Each point is reached from the start by the listed moves, each made once or not at all, plus a little noise. Is the number of moves made odd or even? Then give how often each move was made.

Moves:
(1): 0.189  -0.102  -0.405  -0.172
(2): 0.202  0.119  0.083  -0.016
Start: -0.116  0.135  -0.011  0.001
Points:
0.277  0.157  -0.338  -0.205 => even (1, 1)
0.094  0.253  0.060  -0.003 => odd (0, 1)

Moves:
(1): -0.022  -0.045  -0.016  -0.052  -0.331  -0.137  -0.068  0.170
(2): 0.138  0.300  -0.109  0.036  -0.109  0.196  -0.125  -0.007
(3): -0.120  0.101  0.133  -0.043  -0.104  0.018  0.094  -0.133
(4): 0.015  0.131  0.006  0.110  0.040  -0.170  0.000  0.061
(5): 0.147  -0.051  0.180  -0.074  0.082  -0.119  -0.099  0.092
(6): -0.225  0.008  0.142  0.199  -0.036  0.252  -0.264  0.040
(7): 0.188  -0.123  0.123  0.081  -0.073  -0.070  -0.012  -0.214
(8): 0.024  0.082  0.105  0.170  -0.064  0.276  0.243  0.202
Start: -0.034  -0.055  -0.078  -0.033  -0.115  -0.071  0.186  -0.057
Points:
0.253  0.308  0.361  0.452  -0.286  0.310  -0.078  0.116 => even (0, 1, 0, 1, 1, 1, 1, 1)
0.007  0.134  0.029  0.263  -0.142  0.011  0.419  0.181 => even (0, 0, 0, 1, 0, 0, 0, 1)
0.000  0.199  0.337  0.114  -0.141  -0.044  0.435  0.195 => even (0, 0, 1, 1, 1, 0, 0, 1)
0.117  0.365  0.535  0.474  -0.363  0.365  0.003  -0.017 => odd (0, 1, 1, 1, 1, 1, 1, 1)
0.234  0.203  -0.008  -0.092  -0.141  -0.018  -0.025  0.029 => even (0, 1, 0, 0, 1, 0, 0, 0)

Moves:
(1): 0.120  0.123  -0.068  -0.006  -0.183  0.016  0.073  -0.020  -0.114  0.130  -0.071  -0.065
(2): 0.141  0.264  -0.042  0.062  0.044  0.069  -0.030  0.044  0.053  0.050  0.159  0.061
(3): -0.120  0.038  0.093  -0.028  -0.130  -0.098  0.008  0.049  -0.007  0.045  0.051  -0.011
(4): -0.011  -0.099  0.160  0.015  -0.119  -0.015  -0.232  -0.180  -0.195  0.105  -0.013  -0.261
(5): 0.056  0.151  -0.068  0.176  -0.088  -0.121  -0.079  -0.077  -0.085  0.006  -0.041  0.004
(6): 0.010  -0.277  0.082  -0.005  -0.087  -0.044  -0.086  0.061  0.081  -0.068  0.010  0.003
(7): 0.053  0.039  -0.025  0.083  0.183  0.082  0.024  0.038  -0.047  -0.149  0.078  0.099
(8): -0.077  -0.051  0.175  0.129  -0.228  -0.004  0.020  -0.270  -0.016  0.068  0.018  -0.038
(9): -0.157  -0.217  -0.081  -0.142  0.061  0.053  -0.042  0.017  -0.003  0.215  -0.009  0.073
(10): 0.030  0.111  0.021  -0.040  -0.053  0.028  -0.095  -0.068  -0.023  -0.007  -0.046  0.052
(11): -0.048  -0.249  0.057  -0.181  0.034  -0.083  0.002  -0.146  -0.029  0.013  0.133  -0.057
(12): 0.215  0.172  0.173  0.038  0.047  -0.154  0.055  0.025  -0.191  0.057  -0.021  -0.008
Start: -0.049  0.037  0.158  0.186  -0.024  -0.117  -0.003  -0.082  -0.072  0.062  0.156  -0.094
Points:
0.067  0.119  0.143  0.129  -0.201  0.011  -0.240  -0.231  -0.309  0.561  0.224  -0.249 => even (1, 1, 0, 1, 0, 0, 0, 0, 1, 0, 0, 0)
-0.125  0.123  0.344  0.372  -0.345  -0.363  -0.327  -0.274  -0.372  0.198  0.168  -0.377 => odd (0, 0, 1, 1, 1, 0, 0, 0, 0, 0, 0, 0)
-0.110  -0.085  0.403  0.183  -0.345  -0.189  -0.460  -0.737  -0.363  0.518  0.344  -0.277 => odd (0, 1, 0, 1, 1, 0, 0, 1, 1, 1, 1, 0)
-0.254  0.101  0.269  0.358  -0.252  -0.193  -0.184  -0.395  -0.256  0.261  0.205  0.063 => even (0, 0, 1, 0, 1, 0, 1, 1, 1, 1, 0, 0)
-0.092  -0.351  0.599  0.081  -0.268  -0.369  -0.293  -0.105  -0.404  0.404  0.168  -0.287 => odd (0, 0, 1, 1, 0, 1, 0, 0, 1, 0, 0, 1)
